Each point is reached from the start by the listed moves, each made once or not at all, plus a little noise. Is the number of moves made odd or even? Then give how often each move was made.

Moves:
(1): [3.63 0.31]
(2): [-0.24  2.68]
Start: [-1.70 -0.18]
Points:
[1.71 2.80] => even (1, 1)
[-1.67 -0.15] => even (0, 0)
[-1.94  2.44] => odd (0, 1)

Moves:
(1): [ 2.36  0.80  0.09  0.27  0.20  0.03  0.53 -0.06]
(2): [-0.50  3.38  0.10  0.12  0.11 -0.61 -0.53 -0.54]
(3): [ 0.38  0.27  2.47 -0.81 -0.39 -0.04  0.23  0.04]
(4): [ 0.13 -0.06  0.44  2.49 -0.05  0.43 -0.03 -0.31]
(5): [-0.65  0.35  0.40 -0.64  3.62  0.96  0.46 -1.84]
(6): [-0.10 -0.13  0.27 -0.74 -0.65  3.96 -0.03  0.43]
Start: [ 0.11 -0.41  0.44  0.14  2.08  0.61 -0.03 -1.41]
Points:
[ 1.91  3.70  0.58  0.66  2.44  0.17 -0.02 -1.99] => even (1, 1, 0, 0, 0, 0)
[ 1.44  4.00  1.79  1.64  5.21  5.26  0.45 -3.72] => odd (1, 1, 0, 1, 1, 1)
[ 2.21  1.10  3.44 -1.09  5.56  1.53  1.29 -3.36] => odd (1, 0, 1, 0, 1, 0)
[ 1.76  4.34  3.49 -0.95  5.52  0.97  0.63 -3.76] => even (1, 1, 1, 0, 1, 0)

Moves:
(1): [ 4.15 -1.65  0.53  0.51 -1.22 -0.72  1.03  0.87  0.38]
(2): [ 0.77  2.20 -0.66  0.70  0.01 -0.83 -1.58 -0.33  0.60]
(3): [-1.59  0.05  3.29 -0.30 -0.08 -0.51  0.37 -1.77  2.44]
(4): [ 0.27 -0.06 -0.40  2.83  1.40 -0.05 -0.71 -0.53 -0.26]
(5): [ 0.66 -0.50  0.37 -1.25  2.74  0.17 -0.75  0.67  0.66]
(6): [ 0.88 -0.31  0.03  0.38 -1.32  3.32 -0.63  0.37  1.46]
(7): [-0.15  0.46 -1.82 -0.45  1.08  1.14  2.66 -1.45  2.09]
(8): [-0.40  0.60  1.24  0.47 -0.29 -0.33  0.80  2.45  1.01]
(9): [-0.37 -1.40 -1.15  0.11 -0.66 -1.65 -0.88  0.58  1.65]
Start: [ 1.26  0.19  0.86 -1.44 -0.77  1.91  1.17 -0.32 -1.05]
Points:
[ 6.17  0.18 -1.34  3.01 -1.94  2.58  1.96  1.88  6.11] => odd (1, 1, 0, 1, 0, 1, 1, 1, 1)
[ 1.38 -0.89 -0.62  0.29  3.64  1.26  2.38  1.28  3.95] => odd (0, 0, 0, 1, 1, 0, 1, 1, 1)
[ 6.46 -2.74  1.72 -1.40 -1.54  2.95  0.87  4.79  3.93] => odd (1, 0, 0, 0, 1, 1, 0, 1, 1)
[ 3.62 -1.93  2.53  0.54  2.50  0.07  3.78  0.47  7.05] => odd (1, 0, 1, 1, 1, 0, 1, 1, 1)

Moves:
(1): [-1.34 -1.43  0.05 -0.07  0.30  0.69 -0.14 -1.31  1.15 -2.47  1.06 -2.62
  2.76  0.08  0.05]
(2): [ 3.21 -0.58  1.66 -0.07  0.21  1.00  1.08  0.12 -0.11 -1.12  1.00  0.36
 -0.55  0.88 -2.14]
(3): [-2.18 -0.17 -0.36 -0.73 -0.94  0.85 -1.38 -0.96  1.58 -2.38  0.01 -0.26
 -0.12  1.89 -0.04]
(4): [ 0.06 -1.04  3.20 -0.52 -0.71  1.32  0.60  0.87 -0.34  2.85 -1.87 -1.36
  1.47 -0.22 -1.72]
(5): [-0.80  0.68  0.20  0.06  0.81 -1.44 -0.05  1.14  0.62 -0.37  1.89  0.47
 -0.11  1.16  0.08]
(6): [-1.40 -0.63 -2.13 -1.19  1.18  0.68  0.52 -1.72 -0.26  1.33  0.59  0.44
 -2.03  0.42 -0.44]
(7): [ 1.27 -0.09  0.67 -0.28  0.23 -1.35  0.81  1.12 -2.09 -0.03 -0.26 -1.64
  0.85  0.81 -0.38]
(8): [ 3.06  0.02  1.58  0.64  0.83  0.46  2.61 -0.81 -2.61  2.39 -2.14 -0.03
  2.78  2.71  4.28]
(9): [ 0.57 -0.70 -2.40 -1.81 -0.79  0.76 -2.44  0.20  0.05  0.73 -1.41 -0.24
  2.81  0.77 -1.71]
(10): [ 1.47  0.70  2.53  0.88  0.14  1.76 -0.06 -0.76 -2.82  0.78  0.05 -0.33
 -0.30 -0.63  2.01]
(11): [-1.36  1.54 -1.42 -2.48 -0.30 -0.01  0.64 -0.01  2.65 -1.59  0.94  0.62
  0.96 -0.93 -1.46]
(12): [ 0.51 -1.28  0.14 -0.54 -1.29 -2.27  0.77 -0.36 -1.09  0.57  0.89  1.95
 -0.25  0.19  0.81]
Start: [ 2.11  0.74 -2.99  0.15  0.69 -0.67 -1.40  0.16  1.17  1.59  1.22 -0.94
  1.97  1.68  0.60]
Points:
[ 2.91 -1.91  0.21 -2.45  0.77  1.70  0.27 -0.86 -0.05  2.01  1.03 -3.53
  1.25  5.66 -3.94] => odd (0, 1, 1, 1, 0, 1, 1, 0, 0, 0, 0, 0)
[ 0.16 -1.60  2.60 -0.86 -0.53  0.11 -2.18 -1.14  0.37  0.40  3.23 -3.01
  5.29  4.74  2.02] => even (1, 0, 1, 1, 1, 0, 0, 0, 0, 1, 0, 1)
[ 3.91 -1.26 -0.65 -1.79  0.58  1.33 -3.10 -0.36 -0.25 -3.10  3.49 -5.21
  7.50  6.56 -1.69] => odd (1, 1, 1, 0, 1, 0, 1, 0, 1, 1, 0, 0)
[ 2.45  1.47 -5.52 -4.77  1.58  0.74 -1.61 -1.10 -1.54  3.05  1.31 -1.78
  3.97  2.07 -0.99] => odd (0, 0, 0, 0, 0, 1, 1, 0, 1, 1, 1, 0)
[ 6.72  0.27 -0.44 -0.52  3.02  1.65  1.03 -1.12 -3.65  2.55  2.42 -1.69
  0.08  3.38 -0.27] => even (0, 1, 0, 0, 0, 1, 1, 0, 0, 1, 0, 0)
[ 2.68 -2.48 -0.80 -2.71  0.83  3.12 -1.97 -1.56 -3.53  4.87 -0.77 -6.16
  7.85  2.75 -1.77] => even (1, 0, 0, 1, 0, 1, 1, 0, 1, 1, 0, 0)
